Each row of a before or after table is a point. The points were changed in one or more steps. Then noise was added and the rows were shuffled. The steps act on columns, c1 being the first. Write out the steps. A step turns or swaps two columns, mirrors them in a line or flattens them onto one, adds a multiple of one to another, or multiplies or shifts one. Angles are multiples of 10 degrees, from the lower column toward the higher: turns from -170 to 170, lines from 10 to 170 but not 90. Use the fewest steps. Two steps may share a column if one is a turn and the other turns, adds or multiplies; they go together, in the order done. Otherwise the lowest column goes first.
In the rows, zero is written as 128.

Before (8 x 2):
[[163 136]
 [130 203]
 [ 78 112]
 [159 114]
 [141 159]
 [156  92]
 [142  66]
 [ 59  72]]
After:
[[149 101]
 [172 125]
 [ 70 101]
 [141 156]
 [ 86 121]
 [152 138]
 [168 115]
 [171 131]]
Steps: shift c1 by 10; multiply c2 by 0.4

Before:
[[153 103 138  84 108 112]
 [137  98 188 183 132 162]
 [115 111 140 133 150 165]
 [155 160 117 103 115 154]
 [146 172 123 162 147 157]
 [122 129 138 124  65 146]
 [137 148 151  85 130 128]
 [111 101 120 129 139 134]
 [117 185 153 141 141 150]
 [105 123 131 103  91 120]
 [ 41 132 178 124 149 160]]
After, 11 rows:
[[109  74 178 138 137 158]
 [111 142 111 131 140 102]
 [126 114 147 124  63 114]
 [170  88 106 100 115 136]
 [113 111 151 132 153  91]
 [ 45 100 228 126 151 111]
 [168 112 177  87 130 146]
 [182 156 149  81 107 114]
 [120  75 115 161 147 144]
 [122 139 134 102  92 131]
 [ 96 124 250 184 134  84]]
Steps: add -0.7 times c4 to c1; turn c2 and c6 by 130 degrees; multiply c3 by 2

Before (11 x 12):
[[172  74 118 119 201 146 149 178 127 108  87 148]
 [151 120 167 159 173 123 125 148 150 190 146 142]
 [137 111 114 132 121 113 118 159 181 189  89 187]
 [122  84 176 123  87 120 170 145  78 214 104  75]
 [144 106 130 138  74 180 101 139  53 112 133  60]
 [108 111 110 182 128 112 149 178 144 109 152 226]
 [ 95 125  90 140 178 104 103 132 109 175 128 179]
 [152 151 137  61 153 167 126 121 144  97 140 170]
 [ 77 103 189 121 143 151 112 130 109 105 105 123]
 [109 191 130 156 148 128 169 121 199 169 117 177]
 [129  99 190 103 152 114 136  53 133 132 111  85]]
After, 11 rows:
[[140 112 112 159 181 114 139 133 179 187  93 156]
 [155 123 135 148 158 126  93 160 149 186 146  92]
 [109 111 142 179 223 112 154 180 145 107 151 163]
 [174  71 147 183 176 147 146 119 125 107  84  65]
 [106 190 171 120 178 133 139 158 199 168 118 129]
 [ 96 127  92 131 192 106 156 137 111 175 126 100]
 [119  82 187 145  61 119 102 123  76 215 103 147]
 [127 100 155  52  97 116  75 105 133 131 113  89]
 [ 75 108 130 129 130 150  65 120 108 104 103 111]
 [141 107 106 139  45 183 119 140  54 114 128 154]
 [151 150 129 122 176 165 117  62 144  96 140 118]]
Steps: turn c3 and c7 by -70 degrees; swap c4 and c8; turn c5 and c12 by -70 degrees
